Rows are points. The window is the flat piece filled in between its corners: a triangle in 3 columns, a solid with four corners in 4, and so on. A path goes straight from each point to the next, and from the last back to the first. After which points does the path pass through the window?
(in the rows, 128 means zero)

Window, 3 rows:
[[177 160 137]
 [129 151  94]
 [ 77  76  76]]
Path:
(1): [143 138  68]
(2): [176 152  98]
(3): [115 153 167]
(4): [ 79 138 105]
(5): [100  94  38]
(6): [97 74 60]
(7): [73 87 91]
(8): [118 156 116]
Through the window after points: 2, 6, 8

Window (4 x 4):
[[165 124 138 180]
 [105  91 125  82]
 [ 56 146 112 137]
 [198  93 222  67]]
Path:
(1): [125 128 113 117]
(2): [ 96 100 146 129]
(3): [ 78 120 156 164]
(4): [145 147  96 137]
(5): [138 149 135  68]
(6): [ 94  42 207  75]
(7): [ 81 103 120 154]
(8): [109 167  84 130]
(9): [137 149  91 175]
(10): [ 98 100 164 184]
(11): [116  77 210  87]
(12): [181 125 125  51]
Through the window after points: 1, 3

Window:
[[126  72 105 110]
 [223  26 139 235]
 [ 95 115 155  84]
 [148 143 104 136]]
Path:
(1): [ 56 167 113 133]
(2): [ 88 110 143 125]
(3): [189  56 116  62]
(4): [171  87 127  92]
(5): [112  75  96 153]
(6): [126 129 125 164]
(7): [177 113 144 131]
(8): [146  95 132  69]
(9): [ 77 113 136 149]
(10): [ 96 103  96 112]
(11): [137 115 132  65]
(12): [155  97 115  44]
Through the window after points: 2, 4, 8

Window, 6 rows:
[[207 192  67 140  85 125]
 [ 94 176  84 106 152  47]
 [110 135  45  59 118  51]
 [ 98 125 165 175 158 166]
 [129 133 100 185 183 158]
 [165 110 153 205 163 137]]
Path:
(1): [156 116 161 168 175 136]
(2): [156 125 101 238 123 123]
(3): [136 112 106 204 120 161]
(4): [172 151 155 133 205 132]
(5): [167 138 142 158 175 112]
(6): [114 117 101 210 112 129]
(7): [133 179  67 143  99  91]
(8): [177 149  97  89 157  98]
(9): [182 180  94  73 147 109]
(10): [135 163  79 135 109  78]
(11): [136 158  75 228 117 145]
(12): [140 137 124 114 163 131]
Through the window after points: 1, 5, 7, 11

Window, 6 rows:
[[112  75  99 154 150  97]
 [170 207  62  18 156 155]
 [120 157 132 107 110 134]
 [ 91  40 141 101  92 142]
 [168  69 170 138 102 120]
 [162 182 156  55 180 107]]
Path:
(1): [103 123 159  66 110  63]
(2): [149  90 166 149 155 173]
(3): [140 138 111  98 176 199]
(4): [156 173  74  44 107  67]
(5): [111  94 131 105  91  98]
(6): [119 110 130 117 158 198]
(7): [139 133 117 109 159 192]
(8): [128 147 116  76  95  73]
Through the window after points: 3, 5, 7

Window (8 x 8):
[[179 143 135 103  86 151 129 142]
 [ 69 147 218 145 139 177 122 114]
 [101 147 214 111 101 103 105 133]
 [156 157  78  87 140 153  92 141]
 [185  89 125 194 109   7 111 180]
 [ 97 165 122 104  88 146 134 114]
 [149  59 143 109 124 162  77 104]
 [163  52 152  96 135 112 135 144]]
Path:
(1): [ 95  83 118 118 118 166  86 177]
(2): [119  99 126 114  85 127  84 195]
(3): [157 142 139 151 128  89 133 116]
(4): [166 128 149 130 134  91 107 108]
(5): [ 83  80 144 109  68 150 130 184]
(6): [140 101 137 110 117 113  91 198]
(7): [153 113 140 120 117 132 104 106]
(8): [185 143 147 114 132 116 160  90]
Through the window after points: 2, 4, 6

Window:
[[ 44 148 152 100 120 235 184  91 202]
 [196 147 104 156 128  41 156  96  61]
 [193  36 131 149  87 177 138 168 156]
 [126 147 116 170 122 114 109 142  33]
 [178 153 136 101 123 101 178 155  42]
 [217 170  80 146  92 105 136 170 102]
 [115  47 117 126  89 113 120 209 170]
 [104 130 175 108 173 191 123 137 191]
 [159 148 103  89  96  71  72 104  22]]
Path:
(1): [150 103 100 114 160 132 141 126  94]
(2): [139 160 169 121 112 125 117 132 132]
(3): [137 164 143 144  94 131 124 150  95]
(4): [144 101  84 125 144 139 122 140  79]
(5): [138  75 112  99 164 171 169 143  98]
(6): [107 161 178 153  87  92 107 105 154]
(7): [150 176 165 133  29  97 166  93 148]
(8): [169 127  59 124 182 178 131 196  94]
Through the window after points: 1, 7

Window, 9 rows:
[[154  75  92 100 134 189 113 196 157]
 [186 148 103 135 127  49 158  23 141]
 [144 129  98 107 187 168  53 103 112]
 [249 101 113 203  91  68 145 163 153]
 [155 124 152 112 134 170 102 184 172]
 [104 146 112 133 130  85 137  85 103]
 [124  84 146 111 189 169 108 108 112]
 [120 133 108 128 174  55 149 123 166]
 [150 169 100 145 177 112 165  74 116]]
Path:
(1): [171  97 130  91 142 133 134 185  96]
(2): [159  93  81 157 127 161 109 141 195]
(3): [127 115 129 173 152 154 110 117 171]
(4): [157 132 137  62 138 124 124 158 108]
(5): [202 125 116 154 135  94 140 141 123]
(6): [182 119 105 173 126  96 140 121 160]
(7): [140 113 110 139 155 147 110 112 150]
(8): [146 110 127 101 135 119 123 137 125]
Through the window after points: 1, 3, 5

Window (11 x 11):
[[106 181 163 140  88 126  86 129 135  42 185]
 [159 113 103 158 146 143 182 134 153 195 142]
 [159 138 170 130 136  94  79 124  50  17 195]
 [119  98  41 120 167 137 141 117 116  95  93]
 [ 93 192 128 172 124  78  46 100  51  70 152]
 [171 180 123 118 238 141  72 174 101  28 161]
 [128 147  48  67 154 131 166 158 103 156 144]
 [134 111  67  52 181 123 103  90 140 165 112]
 [110 147 137 121 137  86 212 111 146 158  97]
 [ 98 134 164 178  82  32  52 179  93  68 123]
 [106 111  74 127 184  81 173 128 161 142 173]]
Path:
(1): [187 167  96 114 117  84 128  68 135 125 142]
(2): [ 58 123 113 114 194 164 140 170 116 102 156]
(3): [ 78  96 147 119 183 126 102 194 122 162 150]
(4): [153 175  60  93 139 112 145 125  97  93 144]
(5): [222 174 104 136 154  69 131 130 135 138 128]
(6): [100 119 104 137 144 133 132 123 117 136 140]
(7): [ 82 151 128 113 207 187  67 166  48 121 206]
(8): [162 169 119 131 180  99  96 141 119  44 141]
(9): [140 153 109 129 143  82 135 106 127 109 156]
(10): [ 87  81 150 127 182 123 123 182  70  62 167]
(11): [ 63 111 120 118 140 179  79 141 105 114 166]
(12): [203 184 141 132 133  47 155 132 151  45 158]
Through the window after points: 3, 5, 7, 9

Window:
[[105 139 194 119  70 173 111 158  51  83 182 137]
 [  7 139 139 135 126  85  99 145  87 144 162 117]
 [ 44 144  69 180 117 148 119 109 198 136 184 169]
 [243 149 174 142 117  98 161 162 192 161  95 133]
 [ 44 110 157 145 120 179 168 145  37 161 129 117]
 [207  82 162 204  74  77 169 151 175 109 128 125]
 [ 73 162 120 173 162  84 178  60 189 101 170 158]
 [243 101  82 145 138  70 182 135 134 184 162 164]
 [ 67 113 141 138 103 135 100  52 127 142 154 109]
 [202  74 228 177 155 107 117 152 192 127 152 178]
 [ 84 124 118 145 142 139  98 135  31 109  83 137]
 [ 66 176 136 199 102 140 110 110  28 172 155 139]]
Path:
(1): [ 85 138 121 169 130 142 125 115  93 137 153 106]
(2): [141 123 149 179 105 140 128 123 114 120 157 110]
(3): [ 96 110 161 143  74  35 158 135 133 168 108 210]
(4): [102  96 164 142  55 124 176 129 131 130 116 203]
(5): [ 98 135 147 170 193 139 107 119  90 143 164  76]
(6): [109 142 118 173 147 115 138 121 112 108 186  73]
(7): [ 58 131 121 140  92 129 125 110  98 167  98 209]
(8): [111 100 170 144  79  82 132 126 149 192 103 213]
(9): [154 167 146 162 164 146 156 124 134  64 188  85]
(10): [111 148 156 160 130 182 130 147  92 117 185  65]
(11): [115 112 161 131  74  90 132 133 107 135 122 222]
(12): [167 112 123 141 107 101 175 126 135 161 138 183]
(13): [171 134  81 186 187  84 126 119 123 147 196  82]
(14): [184 127 169 178 136 111 137 138 156 114 135  96]
(15): [151  98 159 121  79  99 157 149 161 200 117 246]
(16): [ 87 131 149 123  79 118 126 105  95 127 136 161]
Through the window after points: 2, 4, 8, 10, 12, 14

Window (12 x 12):
[[174 113 153 155 175 137  82 142 182  45 160 141]
 [144  85 123 185 103 110  89 129 103 167 183 150]
 [127 155  55 199 153 151 121 156  92 153 158  97]
 [162 165  96 158 102  92 158  79  81  75 121 112]
 [ 35 134 137 111 111 159 100  99 137 100 125 164]
 [132 190 128  91  75  82 139 181  99 141  59 110]
 [142  98  98 183 103  73 198  89 128 106 141  48]
 [177 125 174 129 176 177 159  87 143 105 150  85]
 [124 162 112 198 105 161  84 120 173 118 104 187]
 [138 116  93 111 216  97 186 145 138 145 143 102]
 [117 172 131 122 132 103   7  83 124 127 174 135]
 [194 152 116  61  86 161 158 144 159  91  65 112]]
Path:
(1): [135 119 107 141 146 120  98 106 129 108 113 132]
(2): [142 109 126 131 133 169  57 141 118 103  99 117]
(3): [138 182 122 147 132  96 141 118 138 142 184 154]
(4): [140 166 106 147 123 141 143 141 170 107 171 157]
(5): [134  97 152 162 164 108 129  78  76 128 104  52]
(6): [148 134 153 138 130 157 102 128 119  97  97 122]
(7): [131 162 106 102 121 135 141 108 143 119 148 140]
(8): [120 151 102 121 125 123 151 139 155 105 182 124]
(9): [120 128 147 150 133 141  52 100 113 106  89 139]
(10): [154 129 118 155 148 139  90 104 110 116 109 131]
(11): [101 184 112 129  93 122 143 154 163 117 162 168]
(12): [151 194 148 143 103 158 107 149 140 126 174 147]
Through the window after points: 8

Window (14 x 14):
[[156  44  95  75  91 122  47 148 180  91 168  94  80 124]
 [ 73  97  81 140 204  77 107 149  95 166  91  55  54 152]
 [ 77 176 112 164 118 142  85 180 112  97 116  94 170  60]
 [137  88 132 103  91 153 105 117  92 131 129  61 111 165]
 [127 184 113 166  40  89 124 141 119 132  55 102 141 166]
 [ 97 177  87 110 162 108 147  69 134 158 113  63 125 178]
 [ 46 127 112 117 115 169 137 168 134 112 135 176  81 149]
 [158  73 131 111 117 196  68 132 162 187 133 146  58 141]
 [142  96 118 155 149 119 113  88 145 130 134  84 122 156]
 [ 63 103 139 114 126  85 140  96  94 222 105 147 157 112]
 [ 87 136 161 135  56  84 149  44 189 189 131 102  40 163]
 [ 73 140 153  93 151 130  77  85 114 132 130 164 148 151]
 [ 99 145 164 124 129 139 149 133 182 134 110  62 112 155]
 [125 126 172 125  90 126 148 166  95 216 153 148  81 155]]
Path:
(1): [137 116 122 106 122 148 127 115 112 127 114 117 102 135]
(2): [157 155 135 119  96 125 140 102  95 110  63 103 102 133]
(3): [ 56 131 117 161  66  82 106 133 168 201 137 106 129 178]
(4): [116 100 117 141  86 140  80 155 143 182 126  87 105 192]
(5): [130 125 143  96 111 120 145 103  90 111 121 108 105 112]
(6): [126 118 147 101 116 133 116 112 126 132 108  98 108 133]
(7): [ 78 101  90 172 105 154  91 154 141 165 175  69 114 201]
(8): [ 97 103 123 176 118 123  62  99 141 184 150 119 126 190]
(9): [133 111 123 123 141 124 128 105 136 122 121  92 112 136]
(10): [160 132 127 102 128 150 138 122 128 149  82 134  82  94]
(11): [ 71 141 130 144  93 107  90 122 137 138 128 102 142 192]
(12): [100 124 111 140 118 125  86 129 157 167 113 120 115 162]
(13): [120 126 156  94 127 125 147 104 114 127 137 121  78 110]
(14): [140 125 134 123 116 142 116 106 137 142 124 131  90 131]
(15): [ 52  97 129 116  95 131 104 163 155 249 130  74  80 211]
(16): [103 109 122 119 109 122 104 119 120 154 134  63 110 171]
Through the window after points: 2, 4, 6, 8, 10, 14, 16

Window, 14 rows:
[[207 172  50  98  75  66 187 127 166 163 120 157  95 188]
 [ 92 154 187 114 177 148  77 174  96 176 157  56  97 112]
 [153 173 126 111 155 196 129 151 136 131 148 136  96  85]
 [ 62 162 171 139 158 127 150 138  66 112 143 126  89 103]
 [ 80 123 178 114   7 153 124  60 134 144  49 111 215 165]
 [110 152 117 122 168 143  64 165 142 113 156 149  80 175]
 [ 71  74 151 114  95 119 116 126 199 199  84 167 224 116]
 [ 97 150  99 127 150 153  65 119  75 129 232  92  94  93]
 [115  60 223  97  71 126 145 109 180 144 127 144 179 151]
 [140 105  82 151 175 138 110 122 151 105 135  71 156 129]
 [128 182 156 105 182 116  66  76 101 111 142 105 102  76]
 [ 92 125 178 178  53 113 109 112 238 140 114 111 230 119]
 [242 161  69 188 102 107 153  87 126 178 122 181 118 197]
 [135 118 114 151 133 132  81 139 121 130 128 109  42  81]]
Path:
(1): [ 76 139 153 105 122 123 132  95 161 156 159 136 102 130]
(2): [143 128 125 152 114 136 102 152 108 125 124 113 165 112]
(3): [141 133 130 106 127 123 108 148 114 133 126 129 139 136]
(4): [114 131 121 127 154 145 119 110 133 151 148 118 101 123]
(5): [117 131 160 136 131 151 158  68 172 137 137 102  69 114]
(6): [161 171  95 123 123 124  88 167 102 127 139 128 116 138]
(7): [115 147 166 145 120  59  48 181 132 130  96 126 214  94]
(8): [111 136 135 140 105 175 139  93 188 138 152 123 113 149]
Through the window after points: 1, 7

Window, 14 rows:
[[137 144  82 140 150 131 136  89 164 117 109 189 142 113]
 [162  69 116 110 119 215 159 154 105 110 114 120 190 120]
 [ 85 146 153  74 117  74 105  70 124 133 151 133  99 150]
 [131  93 110 173  96 157  59 112 160 128 137 188 153  66]
 [187 121 148 106 141 249 151 118 122 137 109 108 173  35]
 [ 95 145 158  77 111 100  87 149 175 129  73 120  78 155]
 [110  81 129 111 185 205 120 113 163 147  96  53 156 101]
 [109 153  97 159 117 149 104 127 151  77 157 136 109  92]
 [102 145 123  81 127 112  80 117  85 169  93 120  30 194]
 [128 140  82  62 116  66  84 132 130 154 133 117  83 119]
 [105 164 125 136  91 110 105 137 160 190 122 104 108 178]
 [118  81 114 154 100 155 151 107 189 135 133 145  94  68]
 [144 102 114 116  87 176 118  85 121 119  56  56 143  77]
 [149  92 152 145 168 171 164 147  80 134  82  94 175  62]]
Path:
(1): [149  90 155 144 137 128 122  90 136  98 100  84 122 114]
(2): [131 120 121 114 139 187 147 152 106 156 100 130 163  67]
(3): [ 97 136  95  97 113 127 140 122 133 160 119 128 110  96]
(4): [155  86 128 128 119 152 104 122 150 118 121 123 109 117]
(5): [163 113 123 131 146 164 132 128 123 125 110 102 135 105]
(6): [ 93 137 141  78 107 165 126 115 124 169 104 146 151  46]
(7): [ 63 130 100 124 104 175 110 169  99 170  51 151 108 123]
(8): [168 103 142  99 146 144 123  91 139 132 128  97 129 114]
Through the window after points: 1, 3, 5

Window, 14 rows:
[[126 117 124 225 100 165 152 184 163  38 134 114 140 176]
 [ 39 108  60 132 149 107 132 127  85  77 147  80 174 136]
 [162  96 207 140 107 103 100 138 213 152 102  97  99 178]
 [ 54 185  98  89 114 144 122  70  43  96 183 137 113 104]
 [159 113 129 174 103 142  97 130 220 185 167 118 123  57]
 [164 168  84 101 101  74 104 134  50 159 129 169  67 106]
 [162 187  68  33 125 129 156 123 113 145 140 146  67  67]
 [ 71 102  84  93 161 177  86 135  59  81 180 139 170 192]
 [130 101 143 133 123 139 126  84 168 196  73 168 142 149]
 [107 116 187 186 100 179  76 199 207 153  61  89 165 169]
 [137 117  94 103 145 154 110  73  36 112 119  93 113 103]
 [ 75 161 108 162 186 173 141 142  82 131 176  86 164 204]
 [150 112 137  86  73 136 171 149 115 218 151 145  51  65]
 [115  95 106 145 100 157  83 103 203 203  95 111  55 139]]
Path:
(1): [157 139  42  92  76  84 124 155 144 113 126  75 170 135]
(2): [ 99 106 185 162 152 195 112 114 126 134 139 183  64 125]
(3): [ 57 106 145 157 147 153 105 196  93  72 138 174 104 116]
(4): [166 148  94 112 106 128 130  88 140 161 142  78 148 145]
(5): [148  97  55  76  63 123 121  46  49 132 174  79 113 186]
(6): [107 143 148 146 162 159 118 153 130 143 105 139 107  57]
(7): [ 78 124 103 116 175 158 107 154  58  92 135 141 139 157]
(8): [124 121 117 126  94 149 112  96 159 154 185  94 143 172]
Through the window after points: 5, 7
